Each point is reached from the start by the listed moves, each made once or not at all, plus a little noise. Is the number of moves made odd or even? Then give how often each move was made.
In the rows, zero is written as 128.

Moves:
(1): [175 122 126  98 118]
(2): [162 187 113 196 124]
Start: [132 116 139 144 165]
Points:
[213 166 124 186 155] -> even (1, 1)
[164 176 123 213 154] -> odd (0, 1)

Moves:
(1): [172  90 108 156]
(2): [156 137 168 171]
(3): [136 105 167 117]
(4): [ 97 111 141 170]
Start: [130 105 138 116]
Points:
[135  54 133 185] -> even (1, 0, 0, 1)
[211  56 202 180] -> odd (1, 1, 1, 0)
[ 98  87 149 159] -> odd (0, 0, 0, 1)
[109  66 186 149] -> even (0, 0, 1, 1)

Moves:
(1): [177 131 127 133 149 145 137  96 152  95 101]
(2): [120 146 125 143 122 118 123 133 150 114 118]
(3): [128 128 185 136 111 148 120 117 137 146 147]
(4): [ 92 100 138 176 153 164 116 123 130  95 159]
(5): [113 158 116 102 207 112 117 106 128 121 182]
(6): [105 137 106 114 131 159 127 124 138 129 104]
(7): [117 130 128 162 149 129 198 123 147 125  99]
(8): [127 117 149 123 142 147 140 172 144 120 121]
(9): [117 101 109 119 133 117 139 131 159 127 126]
Start: [113 146  98 138 124 145 162 123 158 127 115]
Points:
[ 92 144 154 131 123 211 165 155 191 140 105] -> odd (0, 0, 1, 0, 0, 1, 0, 1, 0)
[141 161 114 189 175 175 249 138 237  71  41] -> even (1, 1, 0, 0, 0, 0, 1, 1, 0)
[ 70 172  71 175 145 167 226 118 209 109  51] -> odd (0, 1, 0, 0, 0, 1, 1, 0, 0)
[ 37 118 124 181 132 212 146 114 229  98 130] -> odd (0, 1, 1, 1, 0, 1, 0, 0, 1)

Moves:
(1): [192 131 119 117 154 103 130 148 104 100 115 103]
(2): [121 156 135 151 133 143 119 118 116 125 121 148]
(3): [129 149 161 125 156 113  82 113 160 127 111 141]
(4): [144  96 109 139 156 142 122 126 137 142 133 125]
(5): [102 112 159 117 134 108 131 132 106 136 139  91]
(6): [122 129 137 115 127 155 110 110 118 135 160 121]
(7): [111 140 158 124 154 150 150 113 162 125 113 116]
(8): [129 141 155 113 144 150 121 164 137 172 129 140]
(9): [120 128 103  98 153 111 145 118 143 110 117 144]
(10): [139 137 114 114 142 136 135 112 119 179 103 114]
(11): [151 148 154 135 130  84 136 108 132 163 157 148]
(12): [137 105 157 123 135 130 130 103  99 123 102 148]
Start: [139 113 110 136 159 111 117 151 139 103 118 137]
Points:
[209 109 178 114 249  46  60 119 130 138 160 101] -> even (1, 0, 1, 1, 1, 1, 0, 0, 0, 0, 1, 0)
[108 112 147 129 239 176 115  92 131 181 116  89] -> even (0, 1, 0, 1, 1, 1, 1, 0, 0, 1, 0, 0)
[151  96 125 117 201 179  82 165 146 167 156 142] -> odd (0, 0, 0, 1, 0, 1, 0, 1, 0, 0, 0, 0)
[145  91 185 137 246 132  86  95 184 109  65 155] -> even (0, 0, 1, 1, 0, 0, 1, 0, 0, 0, 0, 1)
[104  95 117  96 190  72 141 143 129  92 123 118] -> even (0, 0, 0, 0, 1, 0, 0, 0, 1, 0, 0, 0)
[158 127 187  94 233 105 136 195 136 124 102  74] -> even (1, 0, 0, 0, 1, 0, 1, 1, 0, 0, 0, 0)
[142 123 175 101 219 162 143 128 145 192  55 143] -> even (0, 0, 0, 0, 0, 0, 1, 1, 0, 1, 0, 1)
